Rows are points. To make a cloud, some directions were put in groups of two or more. Within a group, all points are equally far from the middle, so they leave a hole (a ring in 2 directions, a hollow ball in 3). The other directions are filled evenly. Then the cloud was stretched, turned, moved and blurred a little. Count the holes, and give their numbers of directions, smallest first.

Cloud (19 x 3):
[[ 24  27   2]
 [ 20 -47  -2]
 [-26 -30 -35]
 [  1  15 -37]
 [ 54  -2 -12]
 [-35 -50  14]
 [ 26  -7 -45]
 [-41 -42  18]
 [-39  -1 -11]
 [ -9 -18 -44]
 [-26 -54  16]
 [ 40 -21 -30]
 [-21 -54 -17]
 [  0 -41 -35]
 [ 36 -30 -26]
 [ -1 -52  13]
 [-30 -16  28]
 [ 14  -1 -47]
 [ 18 -49 -10]]
Holes: 1 (3)

Cloud (22 x 3):
[[-48 -10  16]
 [ 47  22  -8]
 [ 54 -20   4]
 [-48  15   4]
 [-40  -2  31]
 [ 32 -45   9]
 [ 29  -7  40]
 [-45 -28   0]
 [ -5 -51  10]
 [ 47  -4  24]
 [ 19  42   1]
 [ 48 -35 -18]
 [-51 -15  -2]
 [ 48 -35 -16]
 [ 39 -37  13]
 [-23 -36  26]
 [-11  38  22]
 [  4 -21  43]
 [ 30 -49  -6]
 [-20  40  -8]
 [-33  28 -22]
 [ -9 -43  23]]
Holes: 1 (3)

Cloud (30 x 4):
[[ 38 -17   2 -34]
 [ 17  13  18 -29]
 [ 34  -3 -12 -15]
 [  2 -39  14  -4]
 [-30  21  -4 -28]
 [ 24  16  13  34]
 [ 35 -16 -30   0]
 [ 15   2 -32  32]
 [ 44  33   7 -21]
 [ 11  15   6  11]
 [  3 -35  36  22]
 [-49   7  -8  -7]
 [ 43  12 -20  -2]
 [ 42  -3  17 -31]
 [ 31  16 -24 -27]
 [-28 -14  -6 -27]
 [ 27  60 -11 -40]
 [-17   6  -8 -39]
 [-11  16  31   5]
 [ 60  -2  18 -14]
 [-10  -1  12 -11]
 [ 33 -14 -58 -17]
 [-17  14 -18  25]
 [ 39  11  11  28]
 [ 16   8  11 -50]
 [-18 -19   9  -2]
 [ 22  52 -15 -24]
 [ 38 -18 -30 -11]
 [ 27 -41  -6  45]
 [  2 -54  -1   7]]
Holes: 0

Cloud (31 x 4):
[[-18 -12  51  60]
 [ 35 -34  45 -33]
 [ 31 -14  16 -24]
 [-45  19 -19  37]
 [  8 -37  14 -20]
 [  7 -13  17  46]
 [-27  17  53  15]
 [  4   6  21 -13]
 [ 22  16  32  19]
 [  2  23 -18  18]
 [  2  27  14  15]
 [ 12  11 -13  27]
 [ 38  16   4 -32]
 [  1 -37  -8 -15]
 [  5  -8 -19 -15]
 [ 18  45  26  26]
 [-22  35 -14   4]
 [  4 -21   1   2]
 [-10  22  55  22]
 [ -2 -48  40  11]
 [-21 -44  50  40]
 [  2  28  33  -3]
 [ 39 -38  27  -1]
 [ 22 -29  21 -11]
 [ 20 -14  16  44]
 [ -9 -28 -27 -15]
 [-11  -6  25  15]
 [ -2   3  10   0]
 [ 10  37   7 -11]
 [  5  49   9  12]
 [-43   6  17  37]]
Holes: 0

Cloud (53 x 6):
[[  3   0   1  21  -9 -38]
 [-14   8  29 -12 -17 -24]
 [ 28  -4  19   6   0  -9]
 [-18  12 -19  -9 -35   6]
 [ 27  14   9 -41  39 -12]
 [ -4  26   8  14 -33  19]
 [ 17  34  18  28  20 -49]
 [ -1 -19   4 -32  14 -10]
 [ 11   1 -12  -9 -22  -9]
 [  3  16  -5 -14 -19 -30]
 [  4  50   9 -15  14 -12]
 [-19  35  11 -26  16  -8]
 [-17  11 -11  12 -34  -6]
 [ 15 -15  18  34  -3 -10]
 [ 31   6  24  11  16 -22]
 [ 22   3   9 -12  -4 -37]
 [-15 -11  21  15  38 -18]
 [ 18  -9  11  10  -5 -24]
 [ 26  17   0   6  16   6]
 [-23  18  11   4 -25 -27]
 [ 21 -10  12 -29  -4 -24]
 [-12  24  12  45 -22  22]
 [-18  27  23   7  19  -1]
 [ -4   0 -30 -24   1  15]
 [ -2  17 -12 -43   8 -36]
 [-15  37   7 -26  12   5]
 [ -9  14 -30 -15   1  23]
 [  7   3  15  -6  14  41]
 [-16 -14  28   8  -9 -21]
 [  2  18   6  38 -13 -37]
 [ 24   1   7 -10  -6 -30]
 [-18  21   5   9 -19 -41]
 [-14 -11  16 -21  24  -9]
 [ 23  35  -3  -1  -4   5]
 [  0 -13   7 -26  25 -39]
 [  9  29  32 -12  -6   9]
 [  7  44   1  -5   6   4]
 [  8 -21  14   3 -22  21]
 [ 17   6  15   7   2 -52]
 [-37  16  -7   2  -6 -17]
 [ 28  31  -8 -12 -15  20]
 [ 34  -1  20 -10   0   1]
 [-13   1  21   4 -28   4]
 [  4 -22 -21 -34  -2  23]
 [ -5  -9  -2  -8  25 -34]
 [-32 -20   5  13 -23  19]
 [  1  18  17 -27  11  36]
 [-21 -28  12   9  -5  -3]
 [-15   6 -15   1  15 -28]
 [ 32  34   9 -21  -3 -26]
 [  0 -25  -8 -28   0  11]
 [-38   1  -9  -3 -17  28]
 [ -7  -4   2  -2  16 -60]]
Holes: 2 (2, 2)

Cloud (49 x 6):
[[ 26  -4  -3  28  11  48]
 [ -3 -17 -21   9  24 -53]
 [  7  20   2  20 -14  47]
 [-28 -10   0  35  49  16]
 [-37  10   1 -42   3  24]
 [ 19 -11  34  33  25 -16]
 [-19 -19   6  -4  38 -45]
 [-32  31   9  22  -6  36]
 [-17  22  28  35 -31 -18]
 [ 19  14  17 -12 -42  24]
 [-15  -8   4  57  27  10]
 [-49  -3 -12  -4 -36   9]
 [-14 -44  11  19   2 -25]
 [  9  -5   7  50 -11 -22]
 [-37 -27  10 -16 -18  33]
 [-36  19  42  28 -27  -4]
 [ 33  27  14  10 -15  18]
 [-13 -37 -10 -24  18  29]
 [-10 -37 -38   5  16  20]
 [-23  14  13  47 -29  -4]
 [  5  24 -27 -11  22  14]
 [-29  -6 -34  20  -3 -42]
 [ -3  30  -2 -39  -8 -24]
 [-39  15 -18   5 -14 -49]
 [ 34  19   1   9  33   7]
 [-10  13  60   3  21 -16]
 [-34  -6  22   2  44 -33]
 [  0 -11  47  28  25 -14]
 [-17 -12 -21  33 -32  20]
 [-11  39  24 -16   2  38]
 [ 26  29  29   4 -29   1]
 [-14 -45   3  25   3 -23]
 [-35 -11  27   5 -32  42]
 [ -1  13  33 -37  37  -2]
 [ 12  17  59 -12 -15   8]
 [-24  21 -19  17  14 -50]
 [-22   4 -16 -28 -30  22]
 [-40 -34  25  11 -17  14]
 [-28 -14 -34  15  42  11]
 [-19  -3  -8  41 -32  22]
 [-36 -11  36  32  34  13]
 [-46  21   3 -29   8  27]
 [-56  20   3 -21   8  22]
 [-29 -18  15 -14  25 -43]
 [-51  21 -26   2   1   3]
 [ -9  25  19   8 -22  50]
 [  0   1  22 -39  38 -14]
 [-17   0  13 -43  32  24]
 [  8  36   4   5   2  35]]
Holes: 3 (2, 2, 2)
